Each row is a point. Each copy is the shape, with its points in the same order, turned, moved and blurred by noise. Say if it was mirrored as well.

Shape (8 x 2):
[[-0.6 -0.4]
 [ 0.5  0.7]
 [-3.6  1.4]
 [-1.7 -2.3]
 [-1.1  1.7]
 [-5.7  4.3]
 [ 7.5  0.1]
 [-1.7  0.6]]
Copy 1 (8 x 2):
[[ 0.2  1.1]
 [ 0.3 -0.8]
 [-3.6  2.7]
 [ 1.4  3.4]
 [-1.4  0.6]
 [-6.3  2.3]
 [ 5.0 -5.8]
 [-0.6  1.3]]
Copy 1 is: mirrored
Copy 2:
[[ 1.3  0.4]
 [-0.1  1.7]
 [-1.7 -2.5]
 [ 2.9 -1.6]
 [-1.4 -0.6]
 [-4.1 -4.4]
 [ 1.3  8.1]
 [-0.5 -0.9]]
Copy 2 is: only turned
Copy 3 (8 x 2):
[[-2.6 -0.4]
 [-1.0 -0.3]
 [-3.6 -3.4]
 [-4.8  0.8]
 [-1.9 -2.4]
 [-3.3 -7.5]
 [ 3.7  4.7]
 [-2.8 -1.8]]
Copy 3 is: mirrored

Shape (6 x 3):
[[-4.0  0.0  2.1]
 [-1.9 -1.3  1.1]
 [-2.9  3.3 -2.1]
 [-4.0  2.3 -0.7]
 [-2.8  3.4  1.2]
 [ 6.8  1.1 -0.3]]
Copy 1, 6 rows:
[[ 1.5  1.1  5.1]
 [ 2.7  0.0  2.7]
 [-3.2  1.1  1.9]
 [-1.9  1.2  3.8]
 [-1.0  3.2  3.1]
 [ 3.4  2.8 -5.7]]
Copy 1 is: only turned
Copy 2:
[[-2.9  4.3  2.4]
 [-2.4  2.4  0.4]
 [ 1.5  6.0  1.9]
 [-0.2  6.2  2.6]
 [-0.1  5.6  5.0]
 [ 5.1 -3.4  2.1]]
Copy 2 is: only turned
Copy 3, 6 rows:
[[-4.6 -1.4  1.4]
 [-2.4 -2.4  0.7]
 [-1.9  3.2  1.4]
 [-3.3  1.9  2.0]
 [-4.3  1.8 -0.3]
 [ 2.9 -0.4 -6.5]]
Copy 3 is: mirrored

Shape (9 x 4):
[[ 1.6  3.1  5.4  2.1]
 [ 7.4 -2.4  1.9 -4.0]
 [-2.7  0.0 -4.1  1.6]
 [-1.2 -0.2  2.3  1.0]
 [ 0.0 -1.1  2.7  1.5]
 [ 2.1 -2.1  2.9 -1.1]
 [ 0.5 -2.2 -5.0  4.5]
 [ 2.2  2.4 -2.6  5.4]
 [-2.6 -2.4 -1.7 -1.3]]
Copy 1:
[[ 0.5  6.1  1.6 -0.1]
 [ 0.7 -1.3  7.4  4.8]
 [ 0.1 -3.2 -4.3 -0.4]
 [-1.9  2.2 -0.9  1.0]
 [-1.1  1.9  0.1  2.7]
 [-1.3  1.4  3.2  3.9]
 [ 3.3 -3.0 -4.4  3.5]
 [ 5.7  0.6 -2.5  0.4]
 [-3.4 -2.4 -2.0  1.7]]
Copy 1 is: only turned
Copy 2:
[[-1.3  3.3  7.3 -0.8]
 [ 2.8 -6.6  5.7 -1.4]
 [-2.4  1.4 -2.7  2.8]
 [ 0.3  2.4  3.3  2.6]
 [-0.4  1.1  4.4  2.8]
 [ 1.7 -1.3  5.0  2.0]
 [-5.5 -1.8 -1.3  4.3]
 [-6.9  0.4  1.5 -0.1]
 [ 1.5  0.3 -1.1  3.8]]
Copy 2 is: mirrored

Shape (10 x 6):
[[-0.8 -0.3  1.6  5.0 -1.9  0.1]
 [ 2.5 -4.0  5.0 -2.6  2.8  3.6]
 [ 0.1  3.0 -2.2 -1.9  1.7 -2.1]
 [-1.2 -0.4  3.9 -2.4  3.1  5.0]
 [ 2.1  3.1 -0.4 -1.5  0.5 -0.2]
 [-0.9  2.3  2.8  5.8 -2.7 -1.7]
 [ 3.6 -2.0  5.0 -1.2  2.3  7.5]
 [ 1.4  1.7 -3.2 -5.3  1.5  3.3]
 [-0.9 -1.0  0.7  1.6 -5.1  1.2]
 [ 1.0  0.1 -5.4 -2.5  1.9  2.3]]
Copy 1:
[[ 0.3  4.1 -0.1  0.3 -4.8  1.0]
 [-3.7 -0.9  2.2  4.0  0.0  7.8]
 [-0.6 -1.1  0.0  0.3  2.4 -2.7]
 [-4.8 -2.0 -1.5  4.3 -1.3  4.8]
 [-0.5  0.8 -1.2  1.0  2.9  0.0]
 [-0.3  6.7 -0.5  0.4 -4.0 -1.2]
 [-2.2  0.1 -1.6  5.6 -0.1  9.2]
 [-0.7 -4.7 -2.9  0.3  3.9  2.2]
 [-1.0  3.2 -1.5 -3.4 -2.9  2.9]
 [ 2.2 -4.7 -1.7 -0.4  1.7  1.2]]
Copy 1 is: only turned
Copy 2, 10 rows:
[[ 3.1  0.6 -1.7 -0.3  3.1  2.2]
 [ 2.5  3.7  3.2 -6.7  0.1 -3.3]
 [ 1.3  0.8  0.7  3.4  0.8 -5.9]
 [-1.8  4.0  3.3 -4.0  1.1 -2.1]
 [ 2.9  3.2  0.7  2.0  0.2 -4.5]
 [ 3.9  1.5  0.4  3.7  4.0  3.3]
 [ 1.2  7.9  2.2 -7.1  0.3 -2.0]
 [-0.8  3.1 -1.6  0.0 -0.7 -7.9]
 [ 2.1  0.0 -2.4 -0.2 -1.8  2.6]
 [-0.1  1.4 -4.0 -0.8  0.5 -7.8]]
Copy 2 is: only turned

Shape (15 x 9):
[[ 2.3  1.9 -1.1 -2.7 -0.2 -0.3 -2.1  1.5  0.0]
 [-7.4 -0.7 -2.9 -1.0 -1.1 -0.5  5.2 -3.0 -1.2]
 [ 2.3 -1.6 -0.2 -3.0  1.5 -1.2 -3.6 -0.3  1.5]
 [-3.4 -3.5 -4.4  1.0  5.5  4.3  3.0  1.0 -5.3]
 [-2.8 -1.3 -2.7  0.9  0.5  4.9  5.5 -1.9 -3.4]
 [ 1.6  2.3  1.5  2.6 -2.5 -1.4  2.0 -5.6  4.4]
 [-2.3 -4.9  2.9 -1.7  1.6 -3.5 -1.8  4.7  0.4]
 [-0.5  3.7  2.4 -0.2  3.7 -2.7  2.4 -4.1 -2.8]
 [-3.5 -0.4 -2.4  2.3 -4.0 -3.6 -1.0  3.4 -3.5]
 [ 2.5  2.3 -5.2  6.2  2.4 -1.8  0.3 -1.0  2.1]
 [ 1.5  2.4  2.0  0.5  4.9 -1.5 -1.0  3.8  3.0]
 [ 1.5  3.8 -3.6 -0.5  5.5  3.5 -2.5 -4.4 -2.3]
 [-4.3 -0.3  0.7 -2.3 -1.9 -4.7  0.3  1.0 -5.1]
 [-4.1  1.0  0.6  1.8 -2.3  3.8 -3.1  1.6 -1.3]
 [ 0.5  5.1  3.8  2.4 -3.0  3.7  3.6  2.3  2.5]]
Copy 1:
[[ 1.1  0.7  3.3 -1.0  0.7 -0.1 -0.2 -0.6 -1.4]
 [-1.8  1.1 -4.5  3.1 -4.0  0.9  6.1  3.0  2.1]
 [ 1.1 -3.6  1.9 -0.4  2.2 -0.8 -1.4  0.7 -1.0]
 [-2.7 -1.2 -6.5 -1.6 -3.0 -5.5  4.3 -4.0  0.1]
 [-3.1  0.7 -4.1  3.2 -2.9 -1.8  5.7 -3.7 -0.1]
 [-2.1  0.8  0.8  6.3  2.8  5.7 -1.1 -0.8  2.8]
 [-0.4 -3.6  1.9  0.0 -0.9 -6.6 -1.5  4.7  2.9]
 [-6.3  0.0  0.3 -1.4  2.8  2.7  3.7  0.2  3.1]
 [ 0.7  5.9 -1.1  1.5  0.2 -5.1  1.3  3.9  1.9]
 [ 1.2  3.3 -3.8 -0.3  2.5  2.0 -3.0 -4.1  4.5]
 [-2.3 -0.9  3.2 -3.0 -0.9 -0.2 -4.7 -1.3  3.5]
 [-2.8 -0.3 -3.3 -4.2  2.5  3.2  1.0 -4.2 -3.4]
 [-1.9  2.4  0.9  0.1  0.5 -3.7  5.0  5.9  1.8]
 [-3.7  3.5 -0.9  2.6 -1.8 -3.2 -1.5  1.1 -3.5]
 [-4.9  4.1  4.7  5.1 -3.3  1.1 -1.6 -3.8  1.3]]
Copy 1 is: mirrored
Copy 2, 15 rows:
[[ 1.6  3.0  0.2  0.3  1.7 -0.6 -0.9  4.3  2.0]
 [-5.8  0.4 -1.2  0.4  0.0  6.4 -1.1 -2.6 -2.7]
 [ 1.9  2.8 -0.6 -3.0  3.3 -1.7 -2.2  1.7  3.3]
 [-3.0 -3.7 -6.2  2.4  6.3  4.5 -5.2  2.6 -1.4]
 [-2.7 -3.9 -1.7  4.0  2.1  5.6 -4.0 -0.1 -0.5]
 [ 1.6  1.5  0.8  3.1 -1.8 -0.8  1.4 -5.7  3.5]
 [-3.1 -0.7 -2.3 -5.9  2.3 -4.6 -1.2  2.8 -0.8]
 [-4.9  4.1 -1.7  5.2  2.5 -1.8 -2.2 -1.8  2.6]
 [-0.3  1.7 -1.8 -0.1 -1.0 -0.6 -0.8  2.5 -7.2]
 [ 4.8  1.9 -7.2  4.0  1.0  0.4  1.4 -1.5  0.9]
 [-0.8  0.9 -3.9  0.5  3.5 -4.4  3.3  3.1  3.9]
 [ 1.8  3.7 -2.0  5.4  8.1  2.9 -2.9  0.8  3.8]
 [-5.2  3.9 -0.1 -0.5  0.0 -1.1 -3.2  2.0 -4.5]
 [ 0.3 -1.8  2.8  1.5  4.6  0.2  1.0  1.6 -3.8]
 [-0.8 -3.8  2.4  5.5 -1.1 -1.3  4.6  1.7  2.2]]
Copy 2 is: mirrored
Copy 3, 15 rows:
[[ 1.2  2.7 -1.1 -1.1  1.8 -2.1 -2.9  0.2  0.2]
 [-6.1  3.2  7.3  3.7 -3.3  3.6 -0.6 -3.7 -0.2]
 [-0.7  0.3  0.0 -2.4  1.6 -4.3 -3.3 -2.0  0.7]
 [-1.7 -1.1  2.1  4.3 -5.1 -1.0  0.0 -4.9 -8.2]
 [-0.8 -0.2  4.3  5.4 -1.9  3.1  0.6 -3.4 -3.0]
 [-4.3 -0.2  0.4  1.3  5.3  2.8  0.6  0.7  5.0]
 [-1.8  0.2  2.4 -7.2 -4.9 -4.1 -0.6 -2.2  0.5]
 [-4.8  4.3 -2.0  1.9  1.5 -0.5  2.8 -5.6  0.8]
 [-2.3  2.5 -0.2 -1.3 -7.2  2.3 -4.2 -0.7  2.2]
 [-5.9 -1.9 -3.6  2.6  1.1  1.4 -2.7  3.3 -1.9]
 [-2.4  1.2 -2.0 -5.2  1.6 -2.3  2.0  0.0 -3.4]
 [-2.1  1.9 -3.4  3.9  4.7 -0.8 -3.0 -5.2 -4.4]
 [-2.1  5.5  0.5 -1.2 -6.1  0.0 -1.3 -4.5  2.7]
 [ 0.2  0.9  1.7 -3.2 -0.7  5.0 -4.8 -4.2 -0.6]
 [ 0.6  1.9  0.4 -2.4  3.2  7.2  2.8  1.2 -0.3]]
Copy 3 is: mirrored
Copy 4 (15 x 9):
[[ 1.7  1.9  3.2  0.2  1.4  3.5 -2.4  1.7 -0.3]
 [-0.4  1.4 -5.1 -4.0  0.0  1.7  2.9 -4.7  3.9]
 [-2.0  3.1  3.5 -0.3  1.1  2.8 -3.2 -0.2 -3.0]
 [ 2.5 -0.3 -6.6 -0.6  5.7 -1.2  4.5 -2.2 -4.4]
 [ 4.3  2.1 -5.0  0.4  0.8  1.5  3.9 -4.0 -0.7]
 [ 1.6  4.3  4.1  1.8 -4.2 -0.2 -0.8 -5.7  3.3]
 [-5.1 -2.6 -2.1 -1.1 -1.8  1.7 -3.8  2.0 -4.6]
 [-0.8 -2.9  4.3 -0.4  2.4  0.5  1.9 -5.6  1.2]
 [ 1.5 -2.5 -4.1 -0.7  0.8  0.5 -6.2 -0.1  3.3]
 [ 3.2  2.4  3.0  0.7  1.5 -7.0 -1.3 -2.5  2.0]
 [-0.9 -1.7  4.8  0.7 -1.5 -2.1  1.0  3.0 -2.1]
 [ 1.7  3.4  3.4  3.0  7.2  0.1  4.7 -1.6 -0.2]
 [-1.6 -3.9 -2.6 -2.9  1.5  4.4 -2.9 -2.4  1.5]
 [ 0.5  0.3 -3.1  5.3  0.1  3.0 -0.9  1.4  2.2]
 [ 5.4 -1.1  1.6  3.4 -6.2  1.5  2.3  0.4  2.4]]
Copy 4 is: mirrored

Shape (15 x 11):
[[-4.8  0.7 -1.5  1.2  2.3 -1.2  0.4  0.4  3.7 -2.9  3.2]
 [ 1.6 -3.2  0.1  2.2 -3.4  4.3  0.5 -1.4  0.8 -3.2 -1.3]
 [ 1.3 -4.8 -0.1 -4.3  1.1  4.5 -4.8 -3.9 -1.7  0.4 -2.7]
 [ 2.8 -0.3 -4.1  3.4  2.2 -2.3 -2.2 -1.3  0.6 -1.5 -3.5]
 [-1.2  1.5 -1.4  1.4 -2.2 -2.1  2.7  0.9  3.9  1.4  3.6]
 [ 0.8  4.0 -3.1  4.1  0.3  4.6 -3.4 -1.7  2.7 -4.0  1.4]
 [ 2.4 -0.7  1.7  3.0  4.1 -1.4 -3.4  4.5 -3.1  0.7  2.6]
 [ 1.3 -3.9 -0.9 -2.3  3.4  5.4  3.6 -0.8  3.7  4.0  3.2]
 [ 1.5  2.6  1.2  0.6  0.0 -1.4  1.4  0.6 -4.5  2.2  4.6]
 [ 0.4 -5.7 -0.9  2.3  4.6  5.3 -2.3  1.1 -3.5  3.8 -2.9]
 [ 0.2 -1.8 -0.4 -3.9 -0.5 -0.5  2.3  1.1  4.0  1.5 -2.4]
 [-6.2  2.4  4.4  2.4 -4.0 -2.4 -1.8 -1.7  3.3  0.6  0.0]
 [ 2.8  2.6 -5.2  1.7 -0.6 -3.6 -1.2 -3.4 -2.7 -2.3  4.9]
 [-5.2  1.6  3.1  4.4  2.5  2.9  2.5  3.2 -4.4  1.6 -3.5]
 [ 2.9  2.8  1.5  5.0  0.0 -2.7 -3.3 -5.5 -2.6 -4.8 -0.9]]
Copy 1:
[[ 5.7  1.6  2.1  2.0 -2.7  1.7  0.8 -1.2  0.0  2.7  2.7]
 [ 0.8 -1.4 -0.6 -5.9  0.4 -1.3  3.2  0.2  0.5 -1.9  3.7]
 [-1.0 -0.5  2.7 -9.0 -1.7 -5.1  1.2 -0.3 -2.2  3.1 -3.0]
 [ 3.6  1.5 -1.7 -3.8 -1.6 -4.2 -5.5 -2.1 -1.1 -0.4  2.9]
 [ 4.8 -1.8 -0.1  1.5  2.6  2.8  0.2 -3.8 -1.9  1.6  3.2]
 [ 2.9 -0.5 -1.2 -1.7 -1.5 -3.2 -0.4  3.6 -0.7  3.9  7.3]
 [-1.2  4.1  1.8  1.5  3.3 -2.2 -4.6  1.2  0.0 -0.2 -1.2]
 [ 0.2  2.1 -1.2 -3.4  3.8 -1.0  5.2 -5.6  0.1  6.7 -0.5]
 [ 1.9 -2.8  2.7  1.8  6.2 -1.3 -2.9 -0.5  1.7  1.5 -0.7]
 [ 1.5  5.9 -1.0 -5.8  3.3 -6.4  0.9  0.3 -0.9  1.1 -4.1]
 [ 1.2 -1.9 -1.3 -1.7 -1.0 -0.6  2.1 -6.6 -3.3  0.4 -1.4]
 [ 6.6 -4.1 -0.5 -0.2 -1.5  5.6 -0.1  2.9 -2.7  0.1 -1.4]
 [ 4.2 -2.6  5.1 -1.5  2.4 -2.7 -6.2 -1.8  0.6  2.3  6.2]
 [ 6.5  1.2 -2.6  1.9  2.3 -3.9  2.1  3.2  2.7 -2.3 -5.0]
 [ 2.6 -3.3  0.6 -4.1 -2.0 -1.4 -7.3  3.4  3.8 -0.6  3.1]]
Copy 1 is: only turned
Copy 2:
[[ 1.7 -4.2 -2.7 -4.0 -1.4 -1.7 -0.8 -4.1  0.3  1.0  4.5]
 [ 0.3 -0.3  2.2 -1.2  1.3  1.1  5.6 -0.6 -0.5 -3.7  2.4]
 [ 0.0  2.4  2.7 -1.3  4.7  5.0  2.3  1.6 -3.3  2.5 -0.9]
 [ 2.3 -1.1  5.4 -1.1 -4.2 -0.3  1.9  0.9  1.5  2.0  1.0]
 [ 0.9 -4.2 -4.1 -0.5 -2.7 -3.1  1.1  0.3  3.0 -2.3  3.2]
 [ 5.8 -3.1  2.5 -5.0 -1.6 -0.2 -0.1 -1.0 -2.8 -5.3  1.4]
 [ 1.4 -0.7  2.8  2.9 -1.7  3.1 -4.8  0.0  1.3 -0.2  6.4]
 [ 2.7 -0.6 -2.9 -3.0  5.4  4.4  1.7  0.2  6.8 -1.0  0.3]
 [-1.4 -0.4 -0.9  1.5  1.0 -2.7 -4.7  2.9  2.1 -2.4  4.7]
 [ 3.3  6.4  4.5  1.0  2.0  4.8  1.0 -1.3  3.4  1.5  2.7]
 [-1.6 -3.0 -2.8  0.4  0.1  1.9  3.1 -1.9  3.8  1.2 -2.3]
 [-2.9  1.1 -6.1 -1.7 -5.7 -1.5  0.6 -2.7 -3.5 -1.5  2.6]
 [ 2.0 -4.1  1.8 -1.8 -0.5 -5.7 -1.5  6.2 -0.9  0.4  4.3]
 [-1.3  5.8  1.4  1.3 -1.4 -2.0 -2.8 -6.7  3.1 -2.2  3.1]
 [-2.8 -0.5  5.5 -4.5 -4.1 -1.9 -1.1  3.2 -4.0 -1.5  4.0]]
Copy 2 is: only turned
Copy 3:
[[-1.0 -4.4 -3.7  0.5  0.8 -2.0  0.0  1.5  0.8  3.3  4.4]
 [-1.9  2.0 -3.9 -4.0 -0.8  2.4 -0.1 -5.3 -2.1  2.2 -0.4]
 [-4.9  3.8 -5.7  2.3  6.1  1.5 -0.2 -7.0 -4.1 -1.4  1.4]
 [ 1.6  1.8 -3.2  2.4  4.1  2.4  0.3 -3.4  1.4  7.1 -1.1]
 [-0.7 -2.0 -0.1 -0.9 -1.2  2.2  1.5  0.3  5.1  2.2  4.3]
 [-0.6 -0.1 -7.5 -0.3 -0.3 -0.4  4.7 -0.1  0.6  4.4 -2.6]
 [ 0.9 -0.4 -1.8  0.0  6.3 -5.0 -1.0 -3.9  5.3  0.8 -1.1]
 [-8.6  2.4 -2.9  2.2 -1.4 -0.2 -2.4 -3.9  3.3  1.3  4.2]
 [-3.4 -1.9  1.4 -2.3  5.1  1.2  0.7 -1.4  5.9 -1.0 -1.7]
 [-3.4  7.3 -2.2  0.0  5.5 -3.9 -3.6 -4.2 -0.4  2.2  1.0]
 [-1.1 -0.3 -0.4  3.4 -1.2  3.1 -1.4 -2.7 -0.1 -0.6  4.3]
 [ 1.3 -3.2  1.3 -1.9  0.6  0.3  7.3 -0.6 -1.7  0.3  5.1]
 [-1.1 -2.6 -4.7 -1.0  6.3  5.5  2.5 -0.4  5.8  4.6 -1.9]
 [-1.5  1.3  4.3 -3.2  2.3 -5.5 -1.2  1.6 -2.8  1.6 -1.7]
 [ 0.7 -3.6 -1.7 -1.8  6.2  2.3  5.4 -5.2 -0.8  6.3 -4.5]]
Copy 3 is: mirrored
